Every row gives one point. Before rounding, the points of a table are all equally far from one centre. They may lie mostly on one side of it. Where is the centre, to within rounding?
In the rows, zero is written as 128.

Points, 7 rows:
89	70	135
97	53	70
118	35	119
106	70	152
100	138	131
149	127	155
89	89	143
Centre: 138	95	100

Points:
81	159	90	125	168	101
70	134	114	109	106	82
90	135	121	58	199	168
71	130	141	9	152	99
78	171	154	137	164	126
104	130	87	98	93	112
103	165	106	125	183	84
51	135	109	109	117	110
158	117	92	97	157	108
133	159	141	51	84	89
86	110	186	50	147	148
98	209	167	86	163	146
96	87	93	74	169	130
Centre: 106	148	134	73	147	117

Points (15 x 11):
96	120	156	135	168	110	99	77	97	203	172
155	62	181	126	149	101	149	183	167	189	81
141	134	185	119	61	91	167	74	83	199	80
154	56	189	62	121	99	166	123	166	131	172
92	141	103	99	91	63	117	69	127	174	115
89	129	101	137	75	148	124	60	143	155	83
51	122	156	135	154	103	141	130	75	218	143
164	54	117	135	81	126	138	135	100	110	141
168	139	165	167	108	122	77	148	132	175	166
127	118	202	117	22	100	180	143	100	154	137
86	156	145	78	131	97	114	135	94	128	39
49	92	137	89	75	79	156	115	185	152	115
112	168	136	156	112	62	158	125	78	139	118
114	128	185	129	123	115	160	78	193	128	50
76	115	196	105	124	107	207	156	190	148	81
Centre: 116	114	166	105	116	129	139	125	126	160	118

Points:
167	175	102	106	150	150	126	157	131	102	133	176	161	135
180	128	179	118	167	142	75	119	45	137	102	116	115	176
169	103	134	187	117	237	156	210	124	127	65	110	110	174
113	114	184	93	83	185	120	108	91	169	163	132	148	113
152	133	180	89	117	168	131	184	113	185	89	203	134	185
163	128	126	125	118	127	189	126	107	173	112	161	125	184
146	138	185	136	152	183	102	83	80	139	117	188	161	142
139	67	102	104	170	191	150	159	78	78	96	151	103	162
151	135	181	79	127	193	146	118	160	156	77	166	107	218
137	134	110	122	64	186	116	101	120	70	139	168	131	190
162	172	114	152	52	193	78	161	137	157	76	202	86	153
100	97	159	114	161	174	91	130	89	168	142	124	165	215
177	129	152	58	140	217	147	202	104	150	110	95	100	168
101	136	164	146	172	214	116	141	148	141	109	141	205	131
171	137	143	196	155	152	83	146	74	132	118	200	97	157
53	88	141	130	86	199	103	73	144	132	68	120	136	166
125	129	144	170	52	167	129	94	40	154	78	127	100	142
164	155	158	79	126	200	102	107	50	90	63	106	83	165
156	83	196	122	63	162	119	131	71	144	86	96	122	203
131	153	194	115	113	174	147	91	122	184	123	189	95	135
181	130	190	55	139	173	64	139	171	154	92	127	122	144
Centre: 130	126	138	133	119	182	103	148	120	137	95	127	108	149

Points, 27 rows:
128	56	197	162	122	140	158	130	160	165	168	83	176	110	111	106	110	66	140	165
141	47	187	105	96	168	137	115	197	152	136	98	151	116	115	84	123	65	206	174
136	71	178	150	158	154	109	116	197	130	162	91	122	81	121	127	104	79	204	151
130	63	170	69	141	147	143	121	194	139	161	90	162	56	121	111	94	64	177	173
127	75	190	114	178	143	109	130	181	153	136	89	165	83	125	69	69	89	177	149
168	81	239	103	149	152	137	150	170	106	153	78	156	108	84	84	139	74	171	164
117	66	222	76	174	150	150	123	195	122	156	113	158	110	99	106	127	72	195	159
121	84	188	121	131	147	131	103	197	92	168	91	164	78	69	71	111	74	163	144
136	104	158	76	163	134	158	160	197	163	147	90	88	52	105	92	88	92	126	158
154	72	181	108	156	145	161	120	167	136	138	79	170	108	79	45	113	59	174	132
135	78	211	135	171	130	116	136	199	130	144	142	142	103	78	91	110	72	185	141
143	82	213	121	150	154	138	135	213	132	162	73	140	82	123	97	76	79	159	154
110	78	196	138	151	132	149	123	181	125	147	94	152	125	128	127	100	44	185	184
129	97	183	105	152	133	126	112	184	143	188	88	150	81	92	79	64	63	166	153
134	94	162	165	149	160	128	137	177	152	174	119	170	83	116	61	102	57	181	134
138	79	186	96	146	166	82	112	191	148	136	103	142	93	117	85	77	54	174	173
119	44	195	162	147	145	118	149	208	122	176	107	154	132	105	113	130	92	151	147
154	89	202	126	151	155	139	132	175	112	179	80	175	113	105	89	88	81	207	162
129	96	183	118	174	177	170	119	211	135	174	98	153	85	110	84	80	78	144	132
165	52	169	117	136	154	126	125	225	147	154	102	152	103	82	86	127	91	149	180
173	81	134	103	93	175	114	83	195	128	136	77	151	92	80	118	108	101	184	177
146	95	186	110	153	145	129	122	188	161	170	94	123	64	81	88	55	111	162	157
135	88	176	119	158	176	122	109	191	132	142	105	131	78	72	75	97	88	210	161
157	99	144	85	118	154	130	136	201	132	125	58	166	63	94	100	107	73	190	184
106	111	193	149	112	105	132	62	191	132	162	91	120	124	101	119	122	65	121	130
108	95	203	145	135	175	163	132	157	150	179	103	156	56	79	121	106	59	154	145
147	91	204	103	177	148	160	125	198	155	171	61	158	107	120	78	121	91	163	181
Centre: 127	120	160	95	119	151	131	139	149	138	139	111	137	121	119	114	133	112	150	131
